Rows are points. The points of each table are mixes of a few directions, plus a little noise. Count the directions of each table, and those that both share. Where both have some left over, give the other angles between the two spaces (their principal angles), to ten degrees, smallest first.

First:
[[-16  65  -6]
 [ 20 -89   9]
 [  5 -23   2]
 [-11  46  -5]]
Second:
[[-24 -10 -51]
 [ 13   3   1]
 [-59  -5  88]
 [ 63  13 -10]
 [  8  -1 -27]]
Directions: first 1, second 2, shared 0; angles 90

First:
[[-30  16 -63   9]
 [  1 -13  77  -9]
 [ 37   2 -55   4]
 [-67  22 -55  12]
 [ 13 -10  46  -6]
 [ 46 -17  49 -10]]
Second (7 x 4):
[[-24   5  36  -3]
 [ 42  40 -40   2]
 [ 44  45 -75   6]
 [-56 -36  39   0]
 [-15  28  34  -3]
 [ 63 -41 -26  -1]
 [-55 -42  31   1]]
Directions: first 2, second 3, shared 2

First:
[[ -4 -54 -59 -10  -7 -32]
 [ -2   2  12 -14 -32  26]
 [  6 -34 -31   9  27   8]
 [  3  22  23   8  11  11]
 [  8   3  14   9  19  41]
 [ -5  -5  11 -26 -55  36]
 [ -6  11  -1  -3  -9 -36]
 [  0  56  30  27  46 -54]]
Second:
[[ 48  -3 -11  15  12  22]
 [-17   1   4  -5  -5  -8]
 [ 13  -1  -3   4   4   6]
 [-52   3  13 -16 -13 -24]
 [-20   1   5  -6  -5 -10]
 [ 52  -3 -13  16  13  24]
 [-95   6  22 -30 -25 -44]
 [ 72  -4 -17  22  18  33]]
Directions: first 3, second 1, shared 0; angles 50

First, 9 rows:
[[-13  80  22  11  10 -42   4  45 -12]
 [-24  54  31  -2  14 -27  38  -2 -43]
 [  8 -44 -28  48 -36  63 -12   3  52]
 [ 69 -69 -45  -2 -31  35  22   9 -22]
 [-17   1  49   2  30 -35 -23 -22  55]
 [-59  72  10 -16  22 -32 -41  14   4]
 [ 34 -95 -43 -14 -23  53  -3 -34   1]
 [ 29 -13  -2 -39  13 -30   5  -3 -32]
 [-26  13   6  10  -2  13   8 -11  -1]]
Second, 9 rows:
[[ -8  -4  15 -19  -4  18   5  18   9]
 [ -5  -3  12 -14  -4  13   3  13   8]
 [-27 -16  54 -65 -17  61  16  61  33]
 [ 17  10 -34  42  11 -40 -10 -39 -21]
 [ 30  17 -58  70  18 -66 -18 -65 -35]
 [ 33  18 -66  79  21 -75 -19 -74 -40]
 [-26 -15  54 -65 -16  62  16  60  32]
 [-10  -5  20 -23  -6  22   6  22  11]
 [ -2  -1   4  -5  -1   5   1   5   2]]
Directions: first 5, second 1, shared 0; angles 80

First:
[[ 32  20  13   1 -79 -44   6 -35  36  18  26]
 [ 31  14   3   8 -37 -10  -2 -18   8 -23  15]
 [-37  20   9 -29 -26 -36  27  11  14  47   4]
 [-36  28 -20 -26  27 -15   3   3 -24 -10 -15]
 [ 10 -32 -15  17  64  53 -23   9 -27 -40 -17]
 [-27 -43 -14  15  89  38 -29  10 -23  19 -36]
 [ 18   9  15  -2 -36  12  26  26   4 -33  23]
 [ -2  10  23  39  -6 -14 -10  15  -3  16  -8]
 [ -3 -17  -6 -12  25  35  11  22 -11 -24   1]
 [ 45 -25   3  10 -45 -14 -15 -52  44  32  17]
 [-31  14 -12 -21  23  -6   5   8 -17  -1 -11]]
Second, 9 rows:
[[-26 -33  -2 -25 -55 -23 -33   7 -17 -13 -44]
 [ -3  19  23 -17  19 -47  22 -30  -1   8  12]
 [ 26  38  -2   0  40  27 -23  22  24  16  51]
 [ 12  20   6   7  29   0  18  -9   8   8  24]
 [  1  13   1 -34  -9  -7 -61  28   9   7  16]
 [ -8 -31  -2  50   1   5  95 -45 -20 -14 -39]
 [-24 -18  11 -35 -39 -47 -24  -7 -15  -7 -31]
 [  4 -15 -14  33   1  35  28   0  -2  -7 -11]
 [ 19   7 -21  20  12  58 -22  34  15   3  21]]
Directions: first 5, second 3, shared 0; angles 40, 90, 90

First (11 x 14):
[[  1 -18 -13   8   0  16  -8 -49 -31  30  39   3  -7  45]
 [-22 -27 -16  26   6 -18   4  -2 -20  -2  58  18   7  -5]
 [-14  -8 -12  31 -12 -36   7  33  42 -12   2  -5  14 -47]
 [-26  19  -1  19  -9   4  -9 -22  14   9   9 -31  29  -4]
 [  4 -17  18 -20   8  17  -7   0  23 -10 -50  15 -31 -39]
 [ 27  43   9  17  -7   6  48  16  -5   7  21 -36  39  59]
 [-32  23  16   7   6   7   2   3   7 -16   1 -19  29 -25]
 [-20   4  45 -33  37  37   9  10 -27 -39 -17  24  -9 -30]
 [ 26  12  -4 -10 -10  -9   3  19  11   3 -25  -5  -6  12]
 [ 48   4 -28 -43 -19 -14 -39  -4 -14  25 -40  10 -40  45]
 [  7 -35 -13   1   0 -10  -9  -3   0   6   3  25 -27  -9]]
Second:
[[ -9   5  -3  12 -40 -23 -36   7  -1   6 -11  -8  -4   1]
 [ 36 -35  95  26   8  92  78  11 -17 -33   5  69 -53  53]
 [ 40 -20  19 -17  33  12  44   7 -23  33 -15  11 -40 -11]
 [ -7   8 -21 -15 -19 -28 -31  -4  15  30   5 -14  19  -4]
 [-11  19 -31 -19   8 -19 -17 -14  25  27  21 -15  37  -3]
 [ -4  23 -15  10  19  -7   5  -5   2  14   6  -9   5  -4]
 [  4  11  13  27   8  11  18   5 -13  -3  -5   6 -21   6]
 [-11   1 -34 -26  20 -16  -9 -11  12  -7   8 -19  32 -21]
 [-20   7 -18   2 -26 -22 -36  -1  10  -9   0 -14  20  -4]
 [  0 -28  10 -12 -28  -3 -18   7  -5 -24 -13   3  -4  -4]
 [-16  10 -14  14  16   1   2  -2  -4 -35  -1 -10   9 -10]]
Directions: first 6, second 5, shared 1; angles 40, 50, 80, 90

First, 9 rows:
[[ -4 -18  -7  21   9  48 -15 -26  34  29  -6   0 -10  -3   9  -1 -21  20]
 [ -3 -17  -6  19   8  44 -14 -24  31  27  -6   0  -9  -3   8  -1 -19  18]
 [ -1  -5  -2   5   2  12  -4  -7   9   7  -2   0  -3  -1   2   0  -5   5]
 [ -1  -6  -2   7   3  17  -5  -9  12  10  -2   0  -3  -1   3   0  -7   7]
 [  1   4   2  -5  -2 -11   3   6  -8  -7   2   0   2   1  -2   0   5  -5]
 [  3  15   5 -17  -7 -39  12  21 -27 -23   5   0   8   2  -7   1  17 -16]
 [  7  37  13 -42 -18 -95  29  51 -67 -58  13   0  20   6 -17   2  42 -40]
 [  2  10   4 -11  -5 -26   8  14 -18 -16   3   0   5   2  -5   1  11 -11]
 [ -4 -19  -7  22  10  50 -15 -27  35  30  -7   0 -11  -3   9  -1 -22  21]]
Second, 9 rows:
[[ 20  11   3  -7 -20   9  18  22  -4 -13  45  20 -31   5   5  29 -28  48]
 [ 11 -17 -31  -7  26 -31 -13 -11   5  28   7  -4  23  -1   9  -9  -5 -26]
 [ 10  11  -1 -15  -7   1  11  15   0   4  27   8 -20  -2   6  22 -14  30]
 [-62  48  18  23  -3  20  29  -9   3  -9 -34 -10 -17 -27 -25  -3  22  -2]
 [ 30 -18  -6  -4  14 -17 -25 -16  -3  18 -33  11  38  16  15 -38  14 -17]
 [-42  15  21   6  -2  19   3 -17  -2 -27 -14  -6 -21 -17 -11 -15   9 -19]
 [ -4   6  15 -25 -11  15   3  15   1  -6  22  -4 -32  -8   4  27  -6  20]
 [ 26 -26 -15  23   2 -12  -9  -7  -5  -8   4  10  26  20   2 -18 -11 -13]
 [ 12 -29  -4   7   0  -5 -17   6   4  12 -25 -23  33  13  -4   5  19 -20]]
Directions: first 1, second 6, shared 0; angles 90

First (9 x 20):
[[ 12  -2 -43  21 -33  31  -4   5  11  17   8 -32  12  -2 -19  -3  28  -2
  -52 -32]
 [ -4 -15 -16  -5 -13  22  22  30   4 -20 -16 -24  -1  16 -29  -1 -24  -3
  -19  -4]
 [ -4 -27  12 -21  21  -3  10  12  27 -11  19   4 -29   8  -4   2 -13  -8
  -22  -6]
 [-16  24 -15  52 -31  15 -44  30 -28  13  -1  13  11 -10 -11  -1 -14  44
   33  -2]
 [ -1  -6 -32  19 -33  19   4  27 -16  -8 -31 -35  16   9 -23   7 -13   3
   -2  -4]
 [ 11 -42  33 -39  49 -54   0 -41  28   4  20   7 -32  -6  47  25  26 -41
   -4   1]
 [ -6  95   6  52 -24  17 -47 -28 -43  41  14  57  44 -31  11 -36  26  58
   48  12]
 [ -5  29  50 -29  40 -20  12 -29   0  -4  14  50  -5  -5  21 -20  -6   4
   31  28]
 [ 10 -55   6 -49  24 -27  45  -6  17 -31 -28 -38 -17  20   8  26  -9 -53
  -14   7]]
Second, 9 rows:
[[-39 -40 -62   6  48   1 -65  13 -68  35  12  12  30  40   1 -63  20  13
   90  42]
 [ 19  20  32  -3 -23  -1  33  -7  34 -18  -6  -6 -16 -20  -1  32 -10  -6
  -45 -21]
 [-25 -26 -41   4  31   2 -44   9 -45  24   7   7  19  26   0 -41  14   9
   59  27]
 [ 29  30  46  -5 -35  -1  48 -11  51 -26  -9  -9 -23 -30   0  47 -15 -10
  -68 -31]
 [ -9 -10 -16   2  11   0 -15   4 -17   9   2   3   8  10   0 -17   4   3
   23  11]
 [-12 -13 -20   2  15   0 -21   4 -22  11   4   3   8  14   0 -20   6   4
   29  14]
 [ 30  32  48  -5 -37  -1  51 -10  54 -27  -9 -10 -24 -32   1  50 -15 -10
  -72 -33]
 [ 19  19  31  -3 -22   1  31  -7  33 -17  -7  -7 -14 -19   0  31 -10  -6
  -44 -20]
 [-11 -12 -19   3  14   0 -20   4 -21  11   4   4   9  12   0 -19   6   4
   28  13]]
Directions: first 5, second 1, shared 0; angles 60
